Rows are points. To make a cloud, some directions were put in groups of two or more. Within a group, all points are equally far from the middle, so they leave a hole (a ring in 2 directions, a hollow ball in 3). The other directions are filled evenly. Then the cloud was stretched, turned, moved and blurred a little. How many holes are there, and how many directions does each take, smallest first?

Cloud, 22 rows:
[[-1.7  2.2  4.2]
 [-0.5 -3.1 -5.2]
 [-1.4 -3.6 -4.7]
 [-5.8 -0.7  1.5]
 [-4.3 -1.4 -3.0]
 [ 3.0 -0.9 -5.8]
 [-0.4  7.2  1.9]
 [ 5.6  3.1 -4.9]
 [ 1.2  4.4  2.5]
 [ 4.7 -1.5 -2.1]
 [ 3.7  2.4 -7.4]
 [ 0.6  1.1 -7.3]
 [-5.1 -2.7 -1.7]
 [ 0.4  7.4  1.7]
 [-4.8  3.1 -2.5]
 [ 1.7 -5.5 -4.0]
 [ 3.3  7.6  0.2]
 [-3.0  6.9  1.4]
 [ 4.8 -0.2 -0.9]
 [ 3.8  1.5 -6.6]
 [-5.6  1.2  0.9]
 [-5.8 -2.2  4.2]]
Holes: 1 (2)

Cloud, 31 rows:
[[  0.2  -7.3   0.6   3.2]
 [  3.5  -2.7  -3.3  -7.9]
 [  3.2  -1.6  -3.1   8.3]
 [ -4.8   1.8  -5.3  -4.4]
 [  1.2  -3.4  -5.0 -10.2]
 [ -1.8  -4.9   7.4   5.4]
 [ -2.4   3.4  -4.0  -1.7]
 [ -1.9  -2.5  -1.0   2.6]
 [ -0.3  -2.1   7.4  -3.2]
 [  5.1  -0.9  -0.4  -3.1]
 [ -0.4   4.5  -4.9  -4.7]
 [  3.5  -0.9  -4.0   2.0]
 [ -4.7  -0.7   4.5  -1.8]
 [ -0.4   2.7  -6.3  -1.2]
 [ -5.3  -2.1  -0.8   1.0]
 [  0.4  -6.0   3.1   1.9]
 [  4.3  -5.7   2.5   1.5]
 [ -0.6   4.3  -3.7  -5.7]
 [  1.6  -3.1  -3.3  -4.0]
 [ -2.6  -1.0  -3.8  -0.2]
 [  3.2  -1.5  -1.1  -2.3]
 [  2.1  -3.6  -1.8   4.6]
 [  6.1  -1.5   2.6  -8.2]
 [ -1.4   3.5  -0.2   0.7]
 [  5.3   0.7   2.1  -7.0]
 [  1.0  -2.0   5.9  -5.9]
 [ -1.3  -7.2   5.4   4.7]
 [ -5.9  -0.9   4.1  -4.3]
 [ -4.7   3.4  -1.6  -3.8]
 [ -2.9  -6.4  -1.9   1.9]
 [  4.5  -4.8  -2.0   1.2]]
Holes: 0

Cloud, 88 rows:
[[  0.3  -1.6  -4.9   4.3  -0.1   3.5   7.6   2.4]
 [ -6.2  -1.0  -3.7  -2.9  -3.9  -0.3   4.2  -6.4]
 [  0.6  -2.5   3.1   0.7   0.2   0.3   0.3  -1.0]
 [  3.6   5.0  -3.7  -1.0  -5.2   5.4   5.8  -3.2]
 [  6.2  -1.8  -1.0  -3.9   6.0  -2.8  -1.9   0.5]
 [  0.1  -0.7   0.0   7.2  -4.0  -1.7  -2.1   1.9]
 [ -6.2  -1.3  -5.8  -5.6   1.4   0.6   1.4   0.7]
 [ -5.7   1.3   2.4   0.8   0.6  -0.2   5.7   2.7]
 [  3.3  -2.9  -3.3  -3.6  -4.7  -2.7   4.3   5.4]
 [  2.0   1.4  -2.1  -3.1   5.6  -3.9  -5.7   2.8]
 [ -1.6  -2.3  -4.3   1.8  -8.4   1.4   7.6  -1.6]
 [ -3.4   2.8  -1.6  -4.9   1.9   2.8  -0.9   1.5]
 [ -1.3   1.2  -0.4  -5.7   7.6  -4.2  -6.9   5.4]
 [  0.8  -6.1  -2.8  -1.2  -4.0   0.6   6.1   1.7]
 [ -0.4   2.0   3.2  -6.4   2.6  -3.3   1.8   1.0]
 [  3.6   2.1  -0.6   0.4   0.7   2.9  -4.4   3.5]
 [ -3.0   3.7  -3.7  -7.3  -6.2  -4.0  -3.0   2.6]
 [ -1.4  -1.0   5.7 -10.3   1.2  -2.7   6.2   7.1]
 [  1.6  -3.4  -4.3   3.0  -5.5   2.8  -2.2  -2.4]
 [  0.0  -4.2   0.3  -5.7  -2.4  -3.7  -5.8   5.0]
 [ -5.1  -1.7   2.8  -6.5   0.1   4.4   9.3   1.0]
 [  0.6   1.6  -1.5   0.4  -5.2   0.9   3.9  -8.8]
 [ -3.8   3.3  -5.0   0.2  -7.2   2.4  -3.1   2.2]
 [  0.1  -4.0  -4.9   5.6  -5.1   0.1  -0.2  -0.9]
 [  2.1   1.4  -3.8  -4.6   0.2   3.4   0.8   0.5]
 [  3.0  -0.1  -3.2  -4.1  -4.7   3.7  -3.8   1.3]
 [  4.9   4.9   1.1  -5.0  -0.6  -3.0  -5.3  -0.8]
 [ -2.0   0.2  -6.4  -2.0  -1.2  -8.4  -3.9  -0.4]
 [ -1.1  -2.6   1.7  -3.2  -2.2   0.5   0.0  -4.7]
 [ -3.3  -8.0   1.1  -8.3   1.0  -2.0   5.3   3.4]
 [  2.0   5.0   0.9  -3.1  -1.7  -4.2   0.0   0.2]
 [  2.8   2.4  -3.0  -0.3   3.1   1.6  -4.0   0.6]
 [ -2.1  -3.1   0.3  -8.3   2.2  -1.9   4.8   6.3]
 [ -0.4  -1.0  -2.3   0.2   0.8  -8.9   0.1   2.2]
 [  0.5   2.5  -6.8  -1.8  -6.9  -3.0  -4.2   3.8]
 [ -1.3   2.0   0.6   0.0  -2.2  -4.0  -5.3   0.3]
 [  4.7   1.1   1.2  -8.2   4.1  -3.7   1.2   0.6]
 [  2.9  -1.2  -6.2  -5.5   2.2   3.9   0.4  -0.6]
 [ -3.6  -0.2  -1.3  -4.2  -5.8  -2.9  -2.8   5.1]
 [  3.0  -0.7  -2.1  -5.0   6.7  -2.2  -6.5   7.6]
 [  1.5  -4.5  -0.5  -8.5  -2.6   0.3   5.2   0.1]
 [ -5.2  -0.2   3.6  -6.7   4.8  -6.5   6.7   4.8]
 [ -1.1   2.7  -0.2  -4.6  -1.6   3.3   8.5  -1.7]
 [ -0.8  -2.4   0.8  -9.7  -1.5  -0.5  -0.6   4.2]
 [ -4.9  -1.7   0.2  -0.2  -7.0   0.1   6.7  -4.8]
 [ -3.6   0.3   1.7  -9.8  -0.5   2.3   6.6   0.7]
 [ -1.2   2.1  -4.5  -1.8  -7.4   3.0  -2.8  -0.5]
 [ -3.9   0.6  -2.5  -5.6   7.2  -2.6   2.7   1.7]
 [  0.1  -4.1  -2.8  -2.4  -2.5  -2.6   0.4  -1.3]
 [  2.8  -3.8  -3.5  -6.8  -0.7  -1.7  -3.3  -2.0]
 [ -4.4  -4.1  -1.5  -3.2   5.4  -1.1   5.7   6.7]
 [  2.0   3.0  -4.8   5.1  -6.9  -3.7  -4.7  -1.5]
 [  3.6  -2.7   0.2   2.1  -0.7  -6.6  -3.1   4.7]
 [ -0.1   2.6  -3.5  -2.3   3.9  -4.7   0.3   2.2]
 [  3.6  -2.9  -0.4  -0.7  -1.6  -5.5  -6.6   3.2]
 [ -1.8  -0.7  -7.0   1.9  -6.2   2.7   0.4  -4.5]
 [ -1.1   0.0  -5.1  -1.4  -4.7  -3.1  -2.6  -2.2]
 [ -3.7   2.7  -0.9  -4.6   0.4   7.0   1.9  -2.2]
 [  0.2  -1.3   0.9  -3.1  -3.1   4.2  -2.3   5.8]
 [ -6.4  -2.5  -2.1   1.2  -7.4  -0.7   6.5  -0.2]
 [  4.5  -2.4  -5.5  -3.6  -3.8   3.0  -2.4  -2.6]
 [  6.0   3.4  -7.1   5.1  -9.5   0.4  -8.9  -3.8]
 [ -3.6   0.8  -2.8   2.7  -2.0  -4.7  -2.4  -0.8]
 [ -1.9  -1.3   2.3  -5.6   0.4  -1.8   0.8  -4.8]
 [  1.0  -3.1   4.1  -8.7   0.8  -5.2  -3.8   0.3]
 [  3.6   0.2   0.8  -4.9  -3.4  -2.8  -2.6  -3.7]
 [ -0.8  -4.6   1.3  -3.2   0.3  -6.6  -9.2   6.4]
 [ -0.5  -1.9  -0.4  -9.2  -2.2  -1.0   1.2   3.3]
 [  7.3  -1.9  -1.4  -5.5  -5.1  -5.3  -2.3  -0.3]
 [  1.7  -2.0   3.7  -2.3  -8.4   0.8  -0.9  -0.8]
 [  2.3  -2.6  -3.0  -8.7  -3.0  -0.2   2.4  -2.8]
 [  7.1  -1.2  -6.4  -0.4  -3.4  -4.4 -11.6   1.9]
 [  2.6  -0.6  -0.2   2.4  -1.3  -6.0   0.7   2.8]
 [ -2.9  -2.4  -2.4   3.9   2.5  -5.0   4.9   0.9]
 [  2.2   2.5  -0.2 -10.1  -3.1   0.4   1.2   2.1]
 [ -0.3   0.6  -7.6   4.0  -7.5   0.9  -1.7  -4.3]
 [ -0.7   4.5   1.1  -1.0  -5.6  -2.2   2.2  -5.1]
 [ -1.7   1.9  -5.7  -2.0  -9.2   3.2   7.2  -6.7]
 [ -5.2  -0.4   2.9  -3.0   0.8   1.1  15.0  -0.7]
 [ -5.4  -2.2  -2.7  -2.5  -1.5  -1.4   6.5   5.6]
 [ -2.4   3.0  -1.3  -4.7   4.0  -4.9   1.2   0.1]
 [ -2.9  -2.8  -3.4 -10.3   3.4   0.8  -1.8   1.0]
 [ -0.2   1.5  -1.8  -8.1  -6.3   0.9  -0.5  -1.8]
 [  4.6  -0.1  -1.3   1.7  -2.1  -5.1  -8.9   3.0]
 [  1.9  -0.4  -5.0   1.2   4.6   5.0   0.0  -0.7]
 [ -4.7   1.2   1.5  -5.9  -3.6   4.8   5.0   0.4]
 [ -0.7  -3.1   1.9   0.0   3.7  -1.7   0.4   0.9]
 [  3.6   3.0  -2.3   4.1  -8.0   0.6  -4.8  -4.2]]
Holes: 1 (2)

Cloud, 90 rows:
[[  2.2  -2.5   0.9   2.6  -5.2  -1.8  -0.7  -3.3  -0.2]
 [ -1.0  -2.0   3.4   0.3   0.3  -7.9   3.5   2.9  -2.9]
 [  0.6  -1.9   0.4   1.4  -2.1  -3.9   8.5   2.3  -1.1]
 [  2.0  -6.6  -2.2   3.1  -4.6  -4.8   1.1   6.5  -1.8]
 [ -0.8   5.0  -7.9   8.2   2.5  -3.2   1.2   1.2  -5.2]
 [  3.1  -0.2  -5.3  -4.4   6.7  -1.1  -1.5  -4.2  -6.5]
 [  3.3  -4.2   3.4   2.2   4.8  -1.8  -5.8   4.3  -6.8]
 [ -0.4   2.2   1.7   6.4   1.3  -0.5  -0.4  -7.9   0.0]
 [ -1.3   1.4  -9.1   4.8   0.8  -2.3   4.7   2.2   1.9]
 [  1.2   3.8  -7.9   1.6  -2.2   1.8   8.0  -2.4   3.0]
 [ -4.8   2.9   0.2   5.1   4.2  -1.6  -1.9   3.4  -5.4]
 [ -3.1   1.5  -5.6   3.0   2.7   5.7  -5.0  -2.4   2.6]
 [  0.7  -0.6   2.3   2.1  -3.5  -3.4   1.9  -2.6   3.6]
 [ -3.2  -0.6  -0.2   5.0   5.3  -6.0   7.5  -3.3  -0.1]
 [  1.2  -0.5  -0.8   3.9   0.1  -4.0  -3.9  -2.8  -8.4]
 [ -2.6  -7.7  -5.0   1.9   0.9   0.7  -3.0  -3.3  -0.2]
 [  4.3  -2.1   4.8   5.8   6.9   3.1  -2.5   0.0  -3.0]
 [  0.0  -1.7   2.7  -2.0  -4.8  -8.5   0.2   4.9  -4.3]
 [  0.6  -7.5   2.0   2.3  -1.2  -4.6   1.6  -2.7  -4.3]
 [ -3.7   3.0  -8.5   6.3   1.0   3.2   0.5  -0.9   0.4]
 [ -2.4   3.5   4.1  -0.5   3.8   0.4  -0.4   0.9  -0.1]
 [ -4.9  -2.8  -2.6   7.2   4.7  -1.5  -0.9  -3.5  -2.4]
 [ -2.1  -0.5  -8.3   2.8   1.9  -4.9  -3.1  -2.2  -5.3]
 [  0.5  -2.4   0.0   0.3  -0.9  -1.5  -0.1   3.1 -11.1]
 [ -3.5   5.1 -16.0   4.8   4.8  -2.5   7.1  -1.8  -5.2]
 [  1.1   1.8  -3.5   5.8   6.7  -1.1  -1.4  -3.3   0.3]
 [ -0.7   3.3   2.8   2.2   0.5   2.5   3.0   4.8  -0.2]
 [  0.0   1.8  -5.0   5.2  -3.3   1.1   3.9  -3.9  -6.5]
 [ -1.6  -3.9  -6.3   2.8   3.5  -1.5   6.8  -2.7  -4.9]
 [ -0.2  -4.1  -5.1   1.7   2.3  -6.7   3.7  -0.3  -0.2]
 [ -3.0  -0.2  -8.6  -2.9  -2.0  -4.7  -3.0   4.9  -5.1]
 [  0.7   1.5  -0.1   1.9  -3.1  -2.2   4.1  -3.7   2.6]
 [  5.6  -1.9  -0.4  -2.7  -0.8  -5.4   2.4   5.3  -9.3]
 [ -4.2   4.9  -5.5  -1.7   2.5  -3.2   6.3   3.2  -4.7]
 [ -1.3   3.3   0.1   5.8  -3.9  -0.7   3.1  -4.3  -1.2]
 [  0.7  -1.5  -6.3   3.9  -4.7  -5.5  -4.0   3.2  -7.3]
 [ -1.3  -6.9  -1.9   3.7   0.0   2.9  -2.2  -2.3   2.9]
 [  0.7  -5.4  -4.6  -3.3  -0.5  -2.8   4.0   1.3  -4.7]
 [ -1.9  -1.5  -5.4   6.2  -2.9 -10.5   0.6   1.2  -5.5]
 [ -1.4  -3.7  -2.9   3.9   2.0  -8.6   2.8  -2.4  -4.9]
 [  3.8  -5.0   0.3  -2.5  -1.6  -7.3   3.4   3.4  -1.1]
 [  1.8  -0.7  -7.2   0.6   8.8   0.6   3.1  -0.1  -1.5]
 [ -3.0   3.5  -3.2   3.9   2.6   1.5  -3.6  -1.9   4.3]
 [ -1.5  -1.9  -8.1  -1.5   2.6  -2.5  -0.3   5.1  -1.3]
 [ -4.0   3.1   3.9  -0.1  -3.0  -1.2   5.4   1.2  -0.8]
 [  1.2  -2.0   5.6   0.9  -4.8   3.1   3.6   0.9   0.2]
 [  1.8  -5.9  -4.3   0.9  -0.9   3.7   1.1  -1.2  -7.6]
 [  0.0  -6.2   2.4   2.9   1.9  -3.8  -7.7   2.2  -6.4]
 [ -1.4  -5.1   2.5   1.3   0.7   1.3   0.9  -4.2   5.9]
 [  2.4  -6.6   0.2  -0.8  -1.4  -1.0   4.0  -3.4  -5.5]
 [ -3.0   0.5  -2.3  -4.2   0.5   0.0  -2.7   2.6  -5.9]
 [ -3.2  -5.3  -2.1   1.4   2.5  -4.0  -2.7   0.9  -4.3]
 [  3.4  -6.4   9.7  -3.2  -0.4   1.4  -2.9  -2.8  -6.5]
 [ -0.1   8.5  -5.4   1.8   7.4  -2.5   0.0  -6.2  -2.9]
 [ -1.7   4.9  -6.4   2.1   8.4   0.7  -0.1  -2.1  -2.7]
 [  4.5  -4.6   4.5  -0.8   5.9  -4.1   3.6   1.9  -4.8]
 [  1.1  -1.1   4.1  -2.1   0.0  -0.9   5.7  -3.7   0.5]
 [ -0.8   3.4  -6.7   4.2  -0.2  -0.2   6.9  -7.2   1.9]
 [  2.0   1.1  -0.5  -3.8   2.3  -3.3   5.5   0.2   1.4]
 [ -1.6   6.0  -5.2   3.5   4.7  -4.9   1.1   2.2  -6.3]
 [  4.1  -3.5  -5.5   1.9   8.7  -0.6   5.3  -2.0  -1.6]
 [  1.0  -1.4   7.8   0.0  -3.3  -0.2  -3.6   3.3   4.0]
 [  2.7  -0.3  -2.2   1.1   3.9   1.7   4.2 -11.1   2.8]
 [ -6.4   4.7   1.5   2.6   4.2  -1.4  -1.3  -1.8   4.5]
 [  1.2   7.7  -4.2   1.8  -1.2  -2.7  -3.9   3.0  -4.2]
 [  3.5  -4.3   2.6  -1.5  -2.7  -4.1   5.7   5.5  -5.0]
 [ -0.6  -2.2  -3.9  -2.5  -5.0   0.7   4.5  -2.5   0.3]
 [  0.4   3.5 -10.4   5.7   0.1  -1.1   2.2  -5.1  -1.0]
 [ -5.1   2.7   3.8  -2.1  -2.9  -3.0  -3.5  -1.7  -1.0]
 [ -1.7  -0.9  -1.9   3.0  -0.8  -8.1  -2.2   6.7  -6.3]
 [ -1.5   6.0 -13.6   5.4  -0.9  -3.9   5.3  -3.3  -8.6]
 [ -1.1   3.6  -3.4  -3.5  -1.6   1.6   3.1  -4.4  -2.6]
 [  0.3  -3.8  -1.7   2.1   5.8   1.6   3.3   0.8   0.9]
 [ -0.3  -6.8   3.6  -3.8   0.2   1.5   1.5  -7.1   0.8]
 [ -1.7  -3.3   3.8   1.7  -0.9  -5.4  -5.1  -5.3  -5.7]
 [ -0.8  -2.3  -2.5   7.6   1.0   3.2   2.5  -0.6  -1.8]
 [  1.6   6.9  -4.9   2.9   0.9  -6.6   1.4   1.9 -10.9]
 [ -0.8  -2.9  -8.1   0.9  -0.8  -0.5   5.2  -5.6  -4.2]
 [ -5.1  -4.7  -1.9   0.5   3.0  -3.2   4.7  -2.8  -3.9]
 [ -2.4  -0.8  -1.4  -0.1   2.7  -5.9   9.3  -4.6   0.9]
 [  4.0   3.9  -1.6  -2.1  -1.1   0.3  -1.4   1.9  -6.8]
 [  2.9  -1.1  -5.3   2.3  -1.5  -4.3  -5.7   0.7  -6.8]
 [ -1.5   2.1  -0.1  -0.1   3.8   0.6   2.8   4.8  -2.5]
 [ -1.2   3.9   2.2  -0.9   3.9   0.8  -2.9   1.2  -1.1]
 [ -3.6  -0.3 -11.3   3.1   3.5  -6.3   5.4  -2.6  -2.1]
 [ -2.3   3.2   0.5   7.2   4.2  -1.6   0.1  -0.4   1.1]
 [  2.0  -1.5  -3.5   6.1   0.3  -2.6  -0.9  -2.3   2.8]
 [  0.3  -1.4  -0.9   1.0  -5.7  -1.6   1.8  -2.2  -5.5]
 [ -0.6   0.6  -6.4   2.0   5.8  -1.0   7.0  -1.8   2.8]
 [  5.2  -3.2   0.0  -3.2   1.8  -3.1  -2.2  -3.2  -7.7]]
Holes: 1 (4)
